Each row of a before or after table is a point. One or more steps were done to the points. Then noise was added and the rows were shuffled. The steps act on columns, c1 being the first. Name the steps. A step turns or swaps two columns, mirrors them in a line or flattens them onto one, adds a multiple of one to another, or multiplies or shifts one. Angles are multiples of 10 degrees, from the lower column toward the higher: turns from -170 to 170, lines from 10 to 170 but not 90. Use the fewest steps. Two steps may share a column if one is a turn and the other turns, adds or multiplies; they go together, in the order done. Otherwise the lowest column goes first.

Before (14 x 3)
[[ 0.15 -0.53  0.53]
 [-0.23  0.06 -0.26]
 [-0.33  0.46 -0.50]
 [ 0.29  0.77  0.24]
 [-0.27 -0.28  0.41]
 [ 0.10 -1.09  0.64]
 [ 0.50 -0.48  0.59]
 [-0.16  0.30  0.05]
 [ 0.50 -0.32  0.14]
 [-0.11  0.07 -0.63]
 [ 0.42 -0.01 -0.27]
 [ 0.39 -0.16  0.22]
 [-0.33  0.54 -0.08]
 [-0.42  0.33  0.11]]
After (14 x 3)
[[-0.50 -0.22  0.36]
 [ 0.48  0.25  0.40]
 [ 0.33  0.21  0.64]
 [-0.19 -0.12 -0.73]
 [-0.57 -0.06 -1.50]
 [-0.11 -0.08 -1.88]
 [ 0.14 -0.41  1.26]
 [ 0.67  0.23  1.75]
 [-0.33 -0.02  0.13]
 [-0.50  0.66  0.68]
 [-0.67  0.01 -0.18]
 [ 1.00 -0.48  1.89]
 [ 0.58 -0.10  1.57]
 [ 0.20  0.32 -0.78]]
Steps: turn c1 and c2 by 60 degrees; multiply c3 by 3

Before (10 x 8)
[[ 0.03  0.47 -0.33  0.12 -0.19  0.62 -2.45 -0.39]
 [-0.02  0.24 -0.15  0.04 -0.20  0.76  0.49  0.19]
 [ 0.21  0.39 -0.06 -0.12 -0.30 -0.08  0.08  0.39]
 [ 0.17  0.03  0.54 -0.07 -0.06  0.13  0.19  0.39]
 [-0.43 -0.21 -0.13 -0.01  0.35  0.08  0.17  0.44]
 [-0.06 -0.57  0.05  0.26 -0.42  0.00  0.46 -0.13]
 [-0.01  0.13 -0.36  0.01 -0.19 -0.09  0.44  0.33]
 [-0.20 -0.32  0.19 -0.90 -0.24 -0.15  0.33 -0.11]
 [-0.66  0.54  0.22  0.10 -0.09 -0.08  0.06 -0.02]
 [ 0.30  0.34  0.01 -0.01  0.30 -0.01  0.20 -0.36]]
After (10 x 8)
[[ 0.04  0.51 -0.31  0.06  0.19  0.66 -2.46 -0.46]
 [-0.42 -0.19 -0.12 -0.01  0.72  0.08  0.17  0.42]
 [-0.01  0.13 -0.35  0.04  0.20 -0.08  0.45  0.37]
 [-0.01  0.27 -0.12 -0.02  0.19  0.77  0.46  0.25]
 [ 0.13 -0.02  0.53 -0.10  0.33  0.09  0.22  0.40]
 [ 0.32  0.32 -0.03 -0.04  0.66 -0.07  0.18 -0.33]
 [-0.66  0.51  0.23  0.14  0.31 -0.08  0.08 -0.06]
 [-0.07 -0.54  0.05  0.23 -0.06  0.00  0.45 -0.11]
 [-0.19 -0.30  0.21 -0.94  0.18 -0.11  0.29 -0.11]
 [ 0.17  0.41 -0.11 -0.17  0.10 -0.02  0.09  0.33]]
Steps: shift c5 by 0.40

Before (14 x 12)
[[-0.33  0.76  1.04 -0.01 -0.27  0.02  0.09 -0.02 -0.05 -0.08  0.32  0.12]
 [-0.34 -0.14 -0.29  0.00  0.25 -0.75 -0.06 -0.19  0.32  0.03  0.75 -0.70]
 [ 0.07 -0.41 -0.56 -0.43  0.60  0.09  0.51  0.06 -0.17 -0.15 -0.62 -0.19]
 [ 0.04  0.53  0.10 -0.35  0.59 -0.36 -0.04  0.44  0.84  0.44  0.47 -0.44]
 [ 0.45  0.19 -0.48  0.16  0.72 -0.57 -0.40  0.18  0.20  0.06  0.79  0.05]
 [-0.23  0.17 -0.94 -0.48  0.37  0.49 -0.08 -0.19 -0.04 -0.23 -0.30 -0.42]
 [ 0.26 -0.28 -0.02 -0.09  0.43  0.22  0.06 -0.62  0.16  0.21  0.13 -0.49]
 [ 0.36  0.08 -0.13  0.07 -0.23 -0.43 -0.42  0.09  0.36  0.44 -0.11 -0.40]
 [ 0.49  0.30 -0.13 -0.38  0.12 -0.13  0.17 -0.10 -0.35 -0.07  0.35 -0.79]
 [-0.40  0.38  0.90 -1.10 -0.14  0.22 -0.21 -0.27 -0.57  0.28  0.16  0.24]
 [-0.76  0.24  0.90 -0.69 -0.47  0.50  0.31  0.40 -0.64  0.58  0.35  0.05]
 [ 0.42  0.03 -0.18  0.03 -0.08  0.03 -0.07 -0.03  0.50  0.12  0.89 -0.20]
 [ 0.25 -0.32 -0.54 -1.05 -0.13  0.18  0.43 -0.25  0.14 -0.43 -0.63 -0.05]
 [-0.56  0.01  1.41 -0.91 -0.37  0.66 -0.30  0.48 -0.48 -0.22  0.02 -0.10]]
After (14 x 12)
[[-0.64 -0.28  0.14  0.03  0.98  0.47 -0.11 -0.18 -0.05 -0.19 -0.33 -0.44]
 [-0.85  0.34 -0.33  0.50 -1.03  0.04  0.08 -0.01 -0.07 -0.07  0.33  0.21]
 [ 0.68 -0.68 -0.30  0.44  0.21  0.17  0.13 -0.62  0.09  0.21  0.12 -0.46]
 [ 1.23 -0.07 -0.01  0.16  0.19 -0.16  0.14 -0.07 -0.35 -0.06  0.29 -0.76]
 [ 0.19 -0.77 -0.23  0.02  0.81  0.10  0.46  0.04 -0.16 -0.14 -0.62 -0.25]
 [-1.92 -0.15 -0.03 -0.19 -1.02  0.48  0.36  0.37 -0.62  0.57  0.40  0.06]
 [ 0.91 -0.33  0.22  0.59 -0.05 -0.44 -0.40  0.07  0.38  0.40 -0.09 -0.44]
 [-1.38 -0.40 -0.39 -0.43 -1.46  0.69 -0.33  0.49 -0.51 -0.19  0.05 -0.11]
 [ 1.15 -0.17 -0.36  0.64  0.76 -0.56 -0.40  0.17  0.23  0.08  0.74  0.08]
 [ 1.00 -0.37  0.21  0.54  0.06  0.07 -0.03 -0.02  0.51  0.14  0.91 -0.19]
 [ 0.08  0.14 -0.61  0.12  0.21 -0.39  0.00  0.41  0.83  0.48  0.51 -0.41]
 [-1.04  0.00 -0.33 -0.59 -0.85  0.23 -0.21 -0.28 -0.53  0.30  0.21  0.28]
 [-0.84 -0.52 -0.08  0.50  0.35 -0.75 -0.10 -0.16  0.35  0.04  0.77 -0.69]
 [ 0.69 -0.72  0.36 -0.60  0.39  0.15  0.40 -0.25  0.18 -0.44 -0.60 -0.01]]
Steps: multiply c1 by 2.5; shift c2 by -0.40; mirror c3 and c5 in the line at 120 degrees; shift c4 by 0.50
